Every row gives one point. A path goes straight from each point to the next, and from the last back to the first. The post is the endless flat space through its rows: a point in 2 columns, a line in 3, a plane in 4, and so on, so that a path can go around it. How many times does the path go around the post? Going back the other way cancels.
In the rows, 128 means zero.

Post (2 x 3):
[[138 107 119]
 [125 182 136]]
Path (12 x 3):
[[134 124 173]
 [ 75 112 161]
 [105 175 140]
 [101 140 160]
 [139 139 168]
 [ 97 128 139]
 [119 136 114]
 [ 96 197 102]
 [ 99 131 140]
 [125  85 175]
 [191 139 124]
 [175 125 108]]
Times around: 0

Post (7 x 8):
[[140 150 163  87 145  91 155 154]
 [125 133 131 171 108 164  77  57]
 [166 153  93 138 123 153 122 105]
 [ 98 137  89 150 109 129  69  74]
 [ 91 111 138 122 114 115 150 147]
 [119 115  86 129 146 141  80 145]
 [ 97 144 165  71 134 128 157 139]]
Path (23 x 8):
[[176 160 124 138 118 136  93 102]
 [136 147 152 107 113  92 116  83]
 [ 88 158 168  71 161 161 132  56]
 [ 94 164 114 100 137 104 148 122]
 [100 168 153 118  99 145 154  92]
 [106 179 167 137  78  93  81  17]
 [126 122 128 123 106 116 134 132]
 [146 143 146 139 120 120 121 159]
 [ 78 156  79  95 136 135 103 121]
 [107 145 147 101 148 162 139 101]
 [ 88  88 129 157 102 130  99 106]
 [184 161 124 112 122 103  98 117]
 [ 99 122  96 154 114  54  90 147]
 [ 91 126  82 138 114 158 158 143]
 [114  96  84 166 130 177 145 133]
 [175 133 136 140 123 129  75  79]
 [170 120 127 167 101 130 105 123]
 [111 136 107 146 110  97  61 161]
 [125 161 141 152 172 144  91  70]
 [158 162 144 111 160 159 113  72]
 [141 123 146 101 165 143 101 138]
 [133 165 128  95 163 159 142 100]
 [120 144 113 122 124  89 136 156]]
Times around: 1

Post (11 x 12):
[[119  97 115  88 140 149 148 109 141 143 122 106]
 [121 115 152 118 139 149 116 122 141 149 116 101]
 [106 119 131 119 125 141 173 143 158 164 114 108]
 [102 165  87 140 120 116 137 108  80 185 103 120]
 [100 128 139 130 127 110 120 119 134 120 149 169]
 [126 128 121 105 125 177 124 142 151 134 159 123]
 [168 138 142 177  71  88 136 104 143  27 128 199]
 [112 128 106 100 105 111 125 160 138 115 128 134]
 [176 123 119 108 104  89 135 146 204  86 144 174]
 [120  95 111 135 122 141 122 149 159 136 119 154]
 [159 137  75 134  81  86 145 117  76 184 167  80]]
Path (17 x 12):
[[113 134  51 158  92  67  89 121  91 161 103 115]
 [119 151 114 133 159 144 164 105 138 142 126 113]
 [124 160 176 136 162 124 120 125 134 156  85 146]
 [160 143 105 115  83 131 100 143 120  87 133 139]
 [111  81  69  92 110 194  60 159 178 124 201 184]
 [131 127  89  68 128 197 123 141 158 117 118  86]
 [146 169 115 157 103 114 149 170 132 133 120  92]
 [169 117 136  62 116  62 172 113 127 136 112  84]
 [119  94 114 129  82 112 168  88 108 133 113 153]
 [139 143 124 142  76 142 159 120 188 127 145 137]
 [104 121  99 101 158 108 143  98 138 159 151 142]
 [125 123  92 104 149 146 138 116 125 136  91 110]
 [105 145 171 119 110 106 123 166 138 129  73 116]
 [157 101 150 134  67  70 166 124 157 127 168 165]
 [149 142 131 122 123 105 140 120 174 105 205 221]
 [173 135 111 125 156 119 127  96 149  93 118 170]
 [170 111 141 145 130 136 119 128 204 147 177 106]]
Times around: 2

Post (17 x 18):
[[116 158 131 174 187 141 108 116 134 143 111 113 131 103 145 139 151  94]
 [157 133 139 109 134 119 134 105 116 143 112 175  79 195 140 108 108 167]
 [116 106 159  84 178 133 129  77 107  96  97 136 179 189 106 129  91 173]
 [112 139 121 126 131 182 123 102 107 140 114 150 147 136 191 141 147 136]
 [110 153 108 133 112 104 127 111 138 127  88 145 175 168 181 153 160 143]
 [ 93 124 113 111 128 139 104 138 166 134 102 114 121 116 128 147 130  96]
 [169 131 104 144 154 120 146  85 136 139 107 152 103  91 127 109 106 131]
 [124 106  96 167 145 111  88 120 131 170 117  72 112  73 171 129 163 129]
 [125 123 174  79 136 154 147 139 122 112 101 146 179 167 107 111 149 165]
 [127 139  90 134 159 113 132  98 108 153 133 100 100 115 135 114 147  83]
 [118 131 100 133 158 100  55 150 116 150  97 120 128  78 177 125 160  83]
 [184 122 128 141 150  94 130  84 138 135 159 138  97 129 160 108 114 108]
 [106 116 181 109 119 150 156  83  99  80  82 148 142 188 104  89  99 156]
 [143 139  87 160 144 108 119 122 113 101 132 119  71 106 132 174 146 112]
 [ 93 138 139 122 120 109 181 125 125 139  90 161 125 136 206 159 131 136]
 [115 154  82 153 149 115 133 135 129 127 158 126  93 128 148 112  92 120]
 [133 105 173 107 112 146 162 115  97 148  98 152 184 175  91 134  83 143]]
Path (31 x 18):
[[121 122  88 180 202 106 132  40 115 112 101  88 138 188 125 173  94 162]
 [127  80 164 140 155  90 137  90 124  88  75 134 105 119 155 136 198 153]
 [136 112 109 118  96 162 132 113  76 151 153 132 126 145  89 104 110 116]
 [ 75 181 107 120 132 125 141  78 148 137 101 122 113 180 177 145 164 122]
 [124 193 107 145 109 124 123 160 143 109  87 157  83 146 114 129  91 150]
 [124 173 135 166 216 149 193 109 148 104 126  74 178 106  90 125 144 107]
 [125 119  78 144 171 117 132 120 131  91 131 128 138 149 152 142  49 122]
 [113 139 109 173 141 153 146 119  99 155 108 127 117 134 156 154 137 114]
 [131  81 144 172 149 156 136  99 140 119 145 143 181 114 135 135  96 135]
 [163  89 147  97 139 153  98 124 117 120 132 167 133 100 157  87 141 192]
 [126 125 178 138 123 163 154  98 111 178 121 117 141  86 116  92  86 151]
 [ 98 133 139 115  92 129 109 156 131 109  95 164  54 147 151 144  92 147]
 [108 150 146  88 104 169 127  79  97 135 116 164 162 168 138  84 111 158]
 [162 132 136 136 199 122 128  73 141 148 131 119 163 121 133 138  82 173]
 [129 157  69 157 129 101 131  86 115  84  85 115  97 168 186 143 138 186]
 [143  90 105  98 125  73  71 124 158 113  69 163 111 204 183 135 133 149]
 [110 101 111 134 146 126 105  80  99 100 103 145  98 135 154 131 138 121]
 [131  97 149 148 140 128 100  81 163 129 105 157 117 117 141 185 110 107]
 [101 149 124  98 167 141 139 125 105 135 108 128 189 149  69 163 103 131]
 [137  96 140 141  90 112 191  90 115 154  71 100 126  48 157 143 126 129]
 [116 154 133 164  92 156 121 174 125  78  97 104  82 122  95 134 169  77]
 [125 145 139 115 145 157 149 114 163 152  74 145 189 128  90 130  99 149]
 [ 58 176 156 152 135  85 135 120 120 129 143 111  86 158 190 147 140 101]
 [108 126 145  93 135 127 185 125 127 126 117 137  89 139 134 184 103 128]
 [117 140 115 110 111 159 153 111 108 137  92 113  73 160 123 176 120 102]
 [173  78 102  73 160 110 122 102 137 157 122  97  96 116 159 125 193 137]
 [135 144 125 157 179 125 110  89 181  85 110 163 121 135 126  93 152 106]
 [ 70 146 133  86 135 145 167 118 128  74  79 161  88 181  97 115 117 175]
 [139  91 121  67 152 107 110 120 120 127 113 173 133 141 173 127 113 198]
 [131 105 115 132 156 192 191  82  90 199 137 163 149 143 132  46  96 119]
 [ 82 123  86 160 163 159 193 110 114 142 114  58 147 115 141 130 140 144]]
Times around: 3

Post (17 x 18):
[[ 56 104 163 161 145 159 173 146 154  73  78 104 124 164  69 160 122 152]
 [116 108 100 140 109 122 122  80 103 110  98 123 113 122 116 147 132  95]
 [ 93  98  89 144  96 139 118  70 123  95 144 143 114 206  97 122  64 137]
 [158 120 156 110 142 175 133 112 118 138 179 127 135 119 130 131 156 130]
 [118 175  93 132 134 146 137 149 143  91 114 154 132 131 134 141 127 143]
 [133 114 133 149 102 120 154 150 156 104 144 142 150  71 149 120 109 115]
 [119 160 153 151 126 125 117 121 120  92 121 128 146 126 147 137 137  96]
 [133 125 149 138 147 119 106 129 187 139 141 122 154  86 151 110  95 143]
 [ 88 138 121 144  88 130 151  86  95 127 142 152  84 216 151 187  96 130]
 [ 65 147 137 182 136 162  87 130 114  87 143 157 135 154 168 179 178 109]
 [123 161 145 150 116 149 128 109 125 116 116 120 111 126 129 128 156 149]
 [ 77 144 126  98 118 101 144  76 143 129 177 110  89 143 131 114 114 138]
 [134 124 131 158 144  96 118 129 127 119  91 148 109 140 100 124 146 108]
 [137 108 123 132 147  96 111 122 175 108 158  84 136 118 134  95 102 153]
 [127 137 109 119 116 133 134 140 142 140 143 111 157 115 140  90 138 114]
 [118 134 144 113 107 123 127 147 115 138 120 114  37 122 141 133 111 127]
 [113 136 138 128 129  98 100 114  92 122 113 127 126 114 131 122 134 134]]
Path (28 x 18):
[[104 128 127 119  94 133 115  92 131  97 129 120 146 121 145 133 132 138]
 [ 82 113 105 155  89 125 126 138  89 104  85 175  92 145 136 150 100 120]
 [117 127 149 189 155 107 130 131 175  99 164 149 129 113 153 105 116 117]
 [ 99 130 119 159 119 120 184 102 173  48 179 123 145 119 107 125 136 100]
 [142  96 153 161 115  89 114 108 119 139 118 142 143 153 117 133  87 132]
 [138 105 161 154 129 171 191 157 146  76  80 139 151 205  82 217 151 111]
 [137 145 148 110 139 143 133  55 105  75 150 106 125 107 130 136 181 145]
 [ 62 103 142 186 145  96 134  66 187 104  88 106  90 124  85  95 111 129]
 [ 65 101 118 141 141 102 143  99  74  95 120 158 112 169  86 160 120  93]
 [151 159 113 119  79  51 136 137 127 112 161 121  66 103 154  83  93 113]
 [132 127 168 128 170 122 142 152 156 121 158 174 158 138 106 145 174 133]
 [ 80 122 152 166  97 163 113  84 109  68 163 141 172 106 160 170 203 134]
 [122 148 108 144  70 104 117  99 112 107 125 137 124  95 103 122 154 161]
 [115 187 138 180 108 126 118 133 128  96 107  89 174 125 131  84 151 167]
 [106 149 144 142 122 176 130  89 152 115 186 140  84 138 139 132 131 121]
 [120 107 167 212 134 133 198 175 138  64  57 147 177 187 123 169  91 133]
 [110 125 179 146 110 113 150 118 176  63 159 124 124 134 121  93 110 153]
 [132 150 144 126 105 159 132  80 139 106 153 140 146 153 166 177 131 139]
 [ 38 147 118 148 128 111 118  92 153  69 103 115 122 160 127 125 129 140]
 [147 185 152 144 131 110 126 150 135 155 107 129 141  90 188 102 102 162]
 [138 171  95 134 141 111 168 182 158 165 101 124 137 167 128 116 145 140]
 [ 55 121  68  88 140  90  93 100  91 176 164 149 126 144 151 151 151 110]
 [ 81 135 196 143  96 198 108 115 115  81 112 126 160 154 152 228  76 165]
 [158  80 178 105 138 126 170  99 136 111  69 131 125 120  74 127  72 168]
 [ 90 141 122 157  83 102 125 113 116 110 116 106 110 139 187  91  83  61]
 [117 147 131 149  93 137 134 156  50 104 123 155 107 152 158 159 126 116]
 [116 142 185 173 138 130 132 101 131 111 109 115 225 156 136 175  82 158]
 [ 63 176 172 193  90  85 108 121 179 129  93 138 105 186 125 139 116 165]]
Times around: 3

Post (17 x 18):
[[176 141  86 148 145 152 101 115 157 143 111 114 169  87 125 117 116 108]
 [111 122 119 107 153 144 122 170  96 165 106 170 138 158 153 164 138 139]
 [126 128  96 126 160 120 166  95  87 163  88 138 113 140 151 189 143 158]
 [111 122 110 119 127 103 123 115 143  72 136 148 114 199 134 127 136 125]
 [142  93 139 144  90 101 140 140 145 112 147 149  80 168 131 155 129  96]
 [169 152 120 175 148 177 111 118 176 145  99  89 130 109 171 104 127 144]
 [114  74 135 112 102  55 116 131 121  77 129 153 108 145 142 153 167 144]
 [137 181 129 124 121 146 109 126 175 133  95  86 111 108 158 126 155  95]
 [133  85 109 123 115  79 140 150  94 117 131  96 107 169 109 130 127 135]
 [113 127 132 117 172 126  86 103 109 146 107 125  90 117 138 168 106 137]
 [167 165 130 173 146 134 112  87 156 170 114 120 149  98 171 105 135  78]
 [101 139 131 131 124 165 126  89  81 167 119 139 135 131 113 186 157 150]
 [138  77 156 127 136  74 153 163 123 101 170 140  95 164 105 168 173 140]
 [150  74 166 109 122 106 147 112 135  80 115 127 121 168 104 109 129 132]
 [123  71 147 168 132 100 118 118 124  59 128 101 108 167 123 179 168 113]
 [ 88  60 151 122 113  76 131 138 160 108 157 116 122 200 143 165 166 105]
 [215 139 109 132 141 166  83  83 153 150 108  95 126 115 163 114 148 104]]
Path (29 x 18):
[[ 88 154 137 171 142 140 132 114  99 150  87 160 115 142 156 149 143 155]
 [119 101 177 142 143  74 159 108 130 153 139 124 100 113  94 110 132 159]
 [155 111 119 125 135 122 165 164 104 122 105 126  61 124 138 175 159 131]
 [129  93 136 119 140 113 156 113 151 101 121 149 145 189 217 145 194 137]
 [ 93 171 115  89 141 125 101 138 115 114 135  83 113 107 108 121 169  99]
 [106 107 123 146 126 145 103 171 157  95 128 137 101 170 116 120 115  99]
 [139  78 140 123 128 114 142 144 154  97 124 227  81 194 143 154 118 166]
 [111 198 118 127 151 181 108  43 168  94 134  99 153 205 113  94 124 123]
 [147 152  95 151 147  98 151 117 165  75 101 120  76  98 149 168 119 142]
 [116 159 120  95 172 103 135 149 147 140 162 111  79 195 187 170 180  78]
 [100 105 138 153 130 176 119 103 148 102 108 125  79 196 160 153 120 135]
 [ 99 103  68 138 102  38 135 123 179  87 131 126 119 164 110 121 123  85]
 [170  89 150  87 107  95 103  83  99 110 124 181  61 163  85 162 168 107]
 [150  92  84 130 166 121 117  92 137 118  93 151 187 131 130 103 154 160]
 [148 121 117 199 169 129 139  63 170 120 105 133 124 207 137 155 119  92]
 [175 156 114  99 132 120 129 123  87  92 116 140  85 156 115 170 185 139]
 [141 154 206 173 164 121 116  91 124 131  69 180  75 102 164 171 158 151]
 [124 154 139  94 127 104 165  96 141 152 112 107  83 161 137 128 186 128]
 [100 133 171 163  89 172 137 119 146  95 118 102 132 112  43 131 124 103]
 [ 96 125 107 137 132 103 114 139 130 133 108 157 126 175 128 114 108 120]
 [181 105  83 170 144 128 145 126 148 138 100 129 100 106 155 199 132 160]
 [106 131 116 134 148 116 100  61 139  67 138 110 130 159 149 172 149 141]
 [106 103 153 164 120 174 149 118 152 124 126  74 171 136 135 151 158 108]
 [105 116 114 174 147 183 137 134 126 159 133 111 120 152 143 148 129 149]
 [120 118 176  63  92 133 149  84 100 173  98 135 102 142 125  97 156 137]
 [112 101 134 102 145 107  79 141 104 114 118 156 122 117  93  91 100 131]
 [ 83 149 108 145 100  81 127 154 123  71  95 135  91 141 144 135 170 120]
 [157 118 117 152 168 134 138  82 115  63 106 139 135 118 126 148 181 154]
 [147 112 177 140 163 143 122 111 119 160 105 112 102  94 121  93 126 148]]
Times around: 2

Post (17 x 18):
[[ 99 104 142 115 173 125 131 144 148  74 141 137 121  99 178  97 127 139]
 [136  75 139 133 100 102 114 101 154 128  60 148  89 126 161 142 103  82]
 [158 141 112  86 175 138 145 119 149 100  98 154  75 140 116 111 143 108]
 [112 108 148 119 129  86 175 106 125 140  97  91 100 104 130 174 108  84]
 [106  97 143 116 144 114 120  95 145 136  95 144 128  98 138 158 105 102]
 [100 105 165 149 101 180 143 168 107 136 121 172 114 115 118  58 127 139]
 [139 123 165 117 130 130 132 119 134 106  95 119 143 101 168 137 140 104]
 [102 100 131 145 116 126 117 125  80 109 154 108 164  93  99 110 113 130]
 [117  83 164 138  80 167 156  87 154 148  96 152  87 102  72 109 111 133]
 [135 165 109  60 150  86 153 143 129  96 139 112 149 119 154 144 118 135]
 [132 167 119 122 146 138 129 133 142 120 124 169 104 168 161 153 147 179]
 [ 77 126 133 119 146 139 121 184 157 123 167 148 106 117 120  81 161 135]
 [117 152 105 121 151 106 119 135 100  93 105  81 124  91  91 122 112 125]
 [174 153 104  91 145  90  70  94 117 178 133 160  99 153 138 147 127 174]
 [146 164 113 171 128 178  93 119 151 112 128 149 128  99 123 104 104 122]
 [105 122  72 120 175  97 150 142 144 148 119 112  98 101 113 113 150 165]
 [124 110 130 139 104 179  99 155 128 127 160 129 113 102 112 135 110 135]]
Path (24 x 18):
[[147 101 148 136  96 136  56 122 139  93  60 149 128 110 106 110  68 130]
 [ 93  90 159 127  99 120 159 105 101  70  86 110 178  96 113  64  62  52]
 [ 90  64 111 147 150 159  66 131  91 112 134  91 108  84 114 107 132 106]
 [126 153 159  77 151  77 128  86 199 101  59 111 131  74 166 153 143 122]
 [102 168 139  92 124 120 182 156 154 102 133 151 181 113 116 137 136 141]
 [121  88  98 161 125  98  81 143 118  83 132 131 128 141 107 100  96  42]
 [167 135 145  75  98 144 117 158 127 157 161 120  89 148 194 135 126  98]
 [ 56  94 130 172 145 168 126 129 140 142 117 162 107  88 103 131 130 106]
 [ 97 115 102  92 140  87 102 169 108 138 138 153 134 113 126  95 177 191]
 [197 116 116 103 132 124 120 108 115 121  75 124  71  94  89  75  83 115]
 [153  89  87  91 151  92 104 133 127  56 106  95 121 157 109 180 106 130]
 [127 155  95 131 198 133 145  78 174  54  87 131 112 148 204 173 113 130]
 [109 132  87 100  93 134 142 195 117 185 135 148 124 123 102  92 196 182]
 [153 122 111  93  85  82 153 145 139 123 147 147 102 129 153 137 149 140]
 [132 153 130 103 133 106 155 133 159 119 115 133 114 118 146 181  99 119]
 [ 95  58 133 155 150 142  90  97 151 100 150 104  97 123  82  79 149 125]
 [ 99 146 139 150 172 154 102  61 126  82 120  90 151  95 104 140 137  89]
 [133 129  77 157 138 106  52 125 117 106 138 103  88  70 122  90  93  86]
 [ 93 134 111 146 166  91 133 198 150 120 146  98 129  77 173 171 172  74]
 [ 94 118 160 122 143 119 152 143 149 119 131 165 138 149 128 189 128 124]
 [133 106 131  94 140  85 118 123 136 178 102 115 102 130 125 122 152 115]
 [146 153 143 118 125 156 109 100 118 166  79 143  63 161 158 155 135 154]
 [126 137 111 190 137 111 119  71 128 120  89 163  58 139 120 108  96 139]
 [110 114 167 102 111  99 168 136 143 127 103 186 142 148 131 151 128  84]]
Times around: 5
